Rows are points. To make a cloud, some directions were put in groups of two or more. Within a group, all points are equally far from the middle, so they leave a hole (a ring in 2 directions, a hollow ball in 3). The other directions are filled evenly. Then the cloud was stretched, turned, moved and blurred a little. Count the holes, and give their numbers of directions, smallest first.

Cloud (13 x 2):
array([[-1.81,  2.22],
       [-0.55,  1.54],
       [-1.14,  3.95],
       [-0.76, -2.04],
       [ 1.23, -2.33],
       [ 4.84, -3.52],
       [-2.96, -0.67],
       [ 0.35,  0.13],
       [-2.69, -1.46],
       [ 2.64,  1.17],
       [ 1.58,  2.92],
       [ 1.13, -1.17],
       [ 1.48,  2.34]])
Holes: 0

Cloud (21 x 3):
array([[ 1.23, -3.48, -1.16],
       [-1.70,  2.49, -1.41],
       [-1.32,  2.46, -2.38],
       [ 1.04,  0.96,  2.04],
       [ 4.68,  0.31, -0.92],
       [ 2.18, -3.06, -0.07],
       [ 1.63, -3.12,  0.06],
       [ 4.20, -1.09,  0.08],
       [ 0.17, -3.38, -0.05],
       [ 2.41,  1.48,  1.55],
       [-1.26,  0.38, -3.95],
       [-2.83,  1.20, -1.06],
       [-1.09, -2.32,  1.04],
       [ 3.43, -2.31, -1.71],
       [-0.23, -1.72,  1.71],
       [ 3.75, -0.33, -3.32],
       [-0.31,  1.89,  1.47],
       [ 4.55,  0.18, -1.95],
       [-1.70, -1.31, -3.51],
       [ 4.30, -1.08, -1.87],
       [ 1.36, -1.02,  1.99]])
Holes: 1 (3)

Cloud (19 x 3):
array([[ 3.54, -0.23,  0.77],
       [ 1.23,  0.13,  3.17],
       [ 5.06, -0.08, -2.92],
       [-0.10,  3.58,  1.43],
       [-3.48,  1.91,  0.17],
       [ 1.72,  4.11, -1.40],
       [-2.96, -3.01,  1.28],
       [-2.07,  3.08, -3.74],
       [-1.88,  0.67,  3.69],
       [-1.10, -0.66,  0.22],
       [-0.71, -2.10,  1.71],
       [ 0.66, -1.58,  3.86],
       [-0.69, -0.87, -2.82],
       [-0.65,  0.23,  3.12],
       [-0.59, -2.51,  0.53],
       [ 1.18,  2.99, -0.69],
       [ 0.53,  0.92,  3.21],
       [ 0.20, -2.72, -2.30],
       [-1.68,  1.49, -1.17]])
Holes: 0

Cloud (28 x 4):
array([[ 0.27, -0.15, -4.19,  0.63],
       [-3.91, -1.04, -1.46,  1.16],
       [ 0.80, -4.30, -2.30, -0.16],
       [ 1.41, -0.72, -3.89,  1.14],
       [-1.39, -1.68, -3.68,  2.67],
       [-1.46, -3.22,  1.76,  0.95],
       [ 1.16,  0.53, -1.44,  4.10],
       [ 1.23,  3.55, -0.25,  0.04],
       [ 3.18,  0.49, -1.02,  0.26],
       [-0.98,  2.14,  0.38, -2.01],
       [-2.76, -3.21, -2.80, -0.07],
       [ 1.37,  3.46, -0.35,  0.44],
       [ 0.81, -2.48,  2.00,  2.64],
       [-3.20, -1.63, -2.55,  2.00],
       [-2.71, -3.16, -2.98,  0.80],
       [ 0.62,  4.24,  1.64,  0.94],
       [ 0.89, -0.29, -2.82,  3.42],
       [-3.93,  0.62, -0.55,  1.03],
       [-3.56,  0.18,  2.09,  1.62],
       [-0.82, -0.59, -1.94,  4.25],
       [-0.65, -0.59, -0.74,  4.72],
       [ 0.28,  0.28, -3.68,  2.40],
       [-0.65, -4.60, -0.64,  1.13],
       [ 2.66,  0.55, -2.26,  1.51],
       [ 0.58, -3.95,  0.57,  1.75],
       [-1.55,  0.82, -0.46, -2.38],
       [-0.10,  3.15, -0.79,  3.10],
       [ 1.29,  3.53,  0.25, -0.14]])
Holes: 1 (4)

Cloud (29 x 4):
array([[-2.31, -1.60, -1.15,  2.97],
       [-4.58, -2.63,  2.75,  2.21],
       [-4.32, -2.12,  0.17, -1.16],
       [-3.41, -1.76, -0.93,  1.61],
       [-1.58,  2.32, -1.74,  0.26],
       [-2.00,  2.49, -1.10,  0.17],
       [ 0.42, -4.42, -0.77, -0.85],
       [ 0.79, -0.54, -2.46, -1.48],
       [ 0.40, -0.11,  1.01, -2.85],
       [-2.90, -2.10, -1.68,  1.97],
       [-2.22, -2.65,  0.21, -2.27],
       [ 0.85,  1.84, -0.42,  3.19],
       [-1.04, -5.31,  2.12, -1.36],
       [-0.27, -5.23,  3.11,  1.33],
       [-4.39,  1.18,  1.31, -0.68],
       [-2.26, -0.79, -1.31,  2.43],
       [-0.24, -3.31,  1.55, -1.82],
       [ 2.16, -4.17,  0.34,  2.74],
       [ 2.67, -1.50,  0.93,  1.36],
       [ 0.23, -2.46,  1.49,  3.31],
       [-0.21,  3.36, -2.63, -1.28],
       [ 2.12,  1.35,  0.79, -2.50],
       [-1.32, -0.64,  3.54,  1.91],
       [-2.09, -0.54,  2.70,  2.28],
       [-0.18,  0.18,  1.19,  2.94],
       [-2.68, -0.83, -1.47, -0.33],
       [-1.74, -1.18, -2.70,  2.46],
       [-4.11,  1.40,  1.00, -0.45],
       [-4.10, -0.07,  2.09,  1.28]])
Holes: 1 (2)

Cloud (28 x 4):
array([[-0.89,  1.36, -0.79,  2.19],
       [ 5.20,  0.45, -3.27, -0.39],
       [ 2.04,  2.56, -2.24, -1.90],
       [ 1.96,  0.25,  4.63, -1.07],
       [ 0.98, -1.60,  3.16,  0.32],
       [ 1.36,  2.77,  0.75,  0.06],
       [ 4.80, -0.04, -2.75, -0.54],
       [ 3.37, -0.83,  1.50, -2.32],
       [-0.78, -0.25, -1.32,  2.61],
       [-1.15, -1.08,  1.95,  1.83],
       [ 0.51, -1.20,  1.32,  1.72],
       [ 0.41, -0.53, -3.85,  0.26],
       [ 1.04, -0.65, -3.30,  1.07],
       [ 3.24, -0.86,  2.14,  1.16],
       [ 5.05,  0.03, -1.90, -1.66],
       [ 0.19, -1.42, -2.43,  0.28],
       [ 3.12, -0.69, -1.75,  1.25],
       [ 0.54,  3.08, -1.99, -0.42],
       [-0.06,  1.70,  2.22, -1.75],
       [ 3.04, -0.05, -3.46, -0.08],
       [ 4.77,  1.03, -3.11, -1.60],
       [ 1.10, -0.52, -2.90,  1.64],
       [-1.93,  2.37, -3.90,  1.05],
       [ 4.54,  1.15, -2.19,  1.68],
       [ 0.52,  1.68, -4.64, -0.44],
       [ 4.79, -1.23,  0.57, -1.26],
       [ 3.41,  2.16, -2.49, -2.18],
       [-0.79,  1.51, -2.08,  2.28]])
Holes: 1 (3)

Cloud (51 x 6):
array([[ 4.30,  0.78, -0.83, -1.75,  3.42,  2.16],
       [-3.93, -0.42,  1.99, -3.84,  1.36,  0.21],
       [-1.85, -0.31,  0.15,  1.49,  0.50, -0.20],
       [-1.75, -1.11, -2.74,  0.75,  3.23, -3.77],
       [ 1.45,  1.03,  2.97, -3.05,  0.34, -2.61],
       [ 1.32, -3.41, -0.99, -1.66, -2.72,  0.18],
       [-0.83, -0.04,  3.12, -4.60,  0.84, -0.73],
       [ 2.01, -1.27, -3.38, -0.23, -0.57, -2.09],
       [-1.74,  0.26,  4.40, -2.20,  3.81,  0.66],
       [-3.78, -2.79,  1.22, -3.39,  3.89, -1.34],
       [-4.41, -2.35, -0.17, -1.79, -1.04, -0.66],
       [ 0.62, -1.33,  2.04, -0.74,  2.33,  0.63],
       [-5.60, -0.25,  1.46, -0.96, -0.34, -0.75],
       [ 1.88, -2.69,  1.33,  0.05,  0.34, -0.14],
       [-1.10, -0.43, -2.57, -1.20, -0.16,  1.80],
       [ 0.82, -3.19,  2.91, -1.82,  3.12, -1.90],
       [ 1.29, -2.77,  1.25, -3.77, -1.16, -0.07],
       [ 3.24,  3.51,  0.53, -0.67,  5.35,  0.95],
       [-5.76, -3.91,  0.56, -4.39,  2.57, -1.73],
       [ 2.66, -1.24, -0.30, -1.46,  2.78,  2.92],
       [-1.11, -3.91, -1.42, -0.47,  2.32, -1.66],
       [ 0.06,  0.90, -0.81, -1.20,  2.58, -2.96],
       [-3.01,  0.84, -3.22,  1.42,  1.06, -0.83],
       [ 1.89,  0.62, -1.53,  4.26,  0.95, -0.32],
       [ 3.10,  1.10, -0.36, -2.37, -0.98, -1.55],
       [-1.15, -0.92,  0.30,  0.45,  2.43, -3.87],
       [-0.13, -5.92, -1.47, -2.31, -1.16, -1.69],
       [-0.52, -4.55, -0.38, -4.27, -0.80, -0.01],
       [-2.24,  2.55,  0.33,  4.33,  1.06, -1.55],
       [ 0.21, -0.13,  0.01, -1.65,  4.12,  1.63],
       [-1.56, -2.97, -1.16, -0.82, -0.44, -0.02],
       [ 0.00,  0.81, -0.11,  0.90,  1.57, -0.37],
       [-1.58, -0.54, -0.04, -3.47, -0.31, -3.87],
       [ 3.79, -1.69, -1.70,  1.81, -0.90, -2.58],
       [-1.33, -4.56, -2.95, -1.44,  1.86, -2.45],
       [ 4.80,  0.10, -0.69,  4.04,  1.33,  0.02],
       [-1.42,  2.70, -0.98,  0.42,  2.15,  0.49],
       [-3.89,  0.10,  0.46, -1.69,  3.43, -1.84],
       [ 2.93,  1.28, -0.16, -2.81,  1.14,  3.78],
       [-2.57,  0.17, -1.76, -3.46,  2.13,  2.60],
       [ 2.33,  1.80,  0.97, -0.90, -0.61,  1.94],
       [ 3.08,  2.50, -0.10, -1.54,  2.03,  2.50],
       [ 1.47,  2.48, -1.01, -0.59, -1.95,  1.02],
       [-2.32,  0.42,  0.20, -5.64, -1.13, -0.02],
       [-0.36,  4.07, -1.16,  0.86, -2.76, -1.58],
       [-0.67,  0.92, -1.85, -4.15, -0.71,  1.65],
       [ 1.62, -0.07, -0.35, -0.73,  2.69, -0.80],
       [-2.08,  2.94,  0.96, -0.71,  1.92,  2.00],
       [-2.39, -0.47, -0.21,  0.09, -0.04, -3.64],
       [-0.27, -2.47, -1.29, -3.44,  2.02,  1.54],
       [ 1.75,  4.40, -0.39, -0.02, -0.98,  0.93]])
Holes: 0

Cloud (51 x 6):
array([[-0.05,  5.11, -0.60, -2.88,  0.04,  1.00],
       [-2.15,  1.90,  0.04, -2.05,  2.68, -1.11],
       [ 0.44, -0.41,  1.14,  2.44,  3.74,  1.48],
       [-4.38,  3.31,  4.63, -0.80, -0.05,  0.35],
       [ 6.12,  1.61, -0.70, -0.24, -0.20,  0.87],
       [ 0.59,  1.96, -3.16, -1.40,  0.30,  0.99],
       [-0.89,  1.95,  1.76, -3.52, -3.01, -1.22],
       [-3.35, -0.63,  0.26, -0.69,  2.73,  2.48],
       [-0.03,  2.04,  0.97,  1.80,  1.16,  3.08],
       [-0.64, -4.48, -1.08,  3.50,  0.62,  1.26],
       [-4.22, -1.78,  0.73,  0.88,  2.83,  2.11],
       [-1.62, -0.28, -2.71, -0.88,  1.52, -0.31],
       [-0.05, -0.85,  1.96,  0.73,  3.55,  2.49],
       [-1.88, -3.52, -1.50, -2.22,  0.23,  0.07],
       [ 4.68,  1.65,  1.35,  1.00, -0.03,  1.93],
       [ 0.99,  0.05, -1.92,  2.96,  2.52,  0.82],
       [ 4.00, -2.80, -0.19,  1.74,  1.45,  1.58],
       [-1.94, -0.57,  1.87, -2.65,  3.37,  0.76],
       [-3.15, -0.75,  1.75, -0.62,  3.62,  1.79],
       [ 0.98,  6.58,  1.01,  0.84, -1.09, -1.08],
       [-0.64, -1.08, -1.97,  2.67,  0.30, -0.93],
       [-0.59,  2.03,  0.43, -3.24, -3.95, -0.36],
       [-4.24, -3.37, -0.61,  0.14,  1.37,  2.41],
       [-5.93, -0.79,  2.17,  1.81, -1.55,  0.70],
       [ 0.98, -1.58, -1.75,  3.11, -0.20,  2.78],
       [ 0.39,  3.03,  1.36, -3.74,  1.26,  1.84],
       [-4.73, -4.24,  1.52,  1.40, -0.72,  0.84],
       [-0.14, -2.16,  0.79, -1.81, -1.09,  3.03],
       [-2.15, -1.01,  1.85,  1.26,  3.71,  1.97],
       [ 2.19,  1.99, -2.98,  0.85,  1.69,  0.75],
       [-0.02,  0.58,  0.40,  2.20,  2.33,  2.97],
       [-6.74, -0.45,  1.73, -0.11,  0.52,  0.34],
       [ 1.25,  1.73,  0.00,  1.57,  3.01, -1.04],
       [ 2.82,  4.33,  2.50,  0.54, -1.30, -1.29],
       [ 0.38,  0.51,  1.89, -3.34, -1.37,  2.20],
       [-1.63,  0.32, -2.23,  0.18,  0.97, -1.28],
       [-0.19, -0.72,  3.04,  1.96,  2.48,  0.14],
       [ 1.98,  0.95, -0.91,  2.40,  3.32,  0.71],
       [-4.34,  3.29,  2.01, -2.40,  0.87, -1.30],
       [ 1.34,  1.41, -3.58, -0.72, -0.10,  0.91],
       [-3.73, -3.68,  1.35,  2.73, -0.96,  0.63],
       [-3.84,  2.49,  1.57, -0.14, -1.87,  2.48],
       [-2.54, -1.97,  2.95,  1.55, -2.37,  0.41],
       [ 0.44,  0.81, -0.74,  2.90,  0.48,  2.89],
       [-1.53, -2.11,  3.72,  0.84,  1.49,  0.42],
       [ 1.68,  0.37,  1.66,  1.62, -3.21,  1.55],
       [-1.72, -0.91,  3.08,  1.49,  3.21,  0.86],
       [-1.69,  3.35,  3.61, -3.87, -1.48, -0.73],
       [ 0.52,  3.00,  0.64,  0.97,  1.98, -1.86],
       [-0.82,  3.57, -0.23, -2.99,  1.14,  1.71],
       [-1.34,  2.72,  4.42, -2.36, -1.54,  1.18]])
Holes: 3 (2, 2, 2)
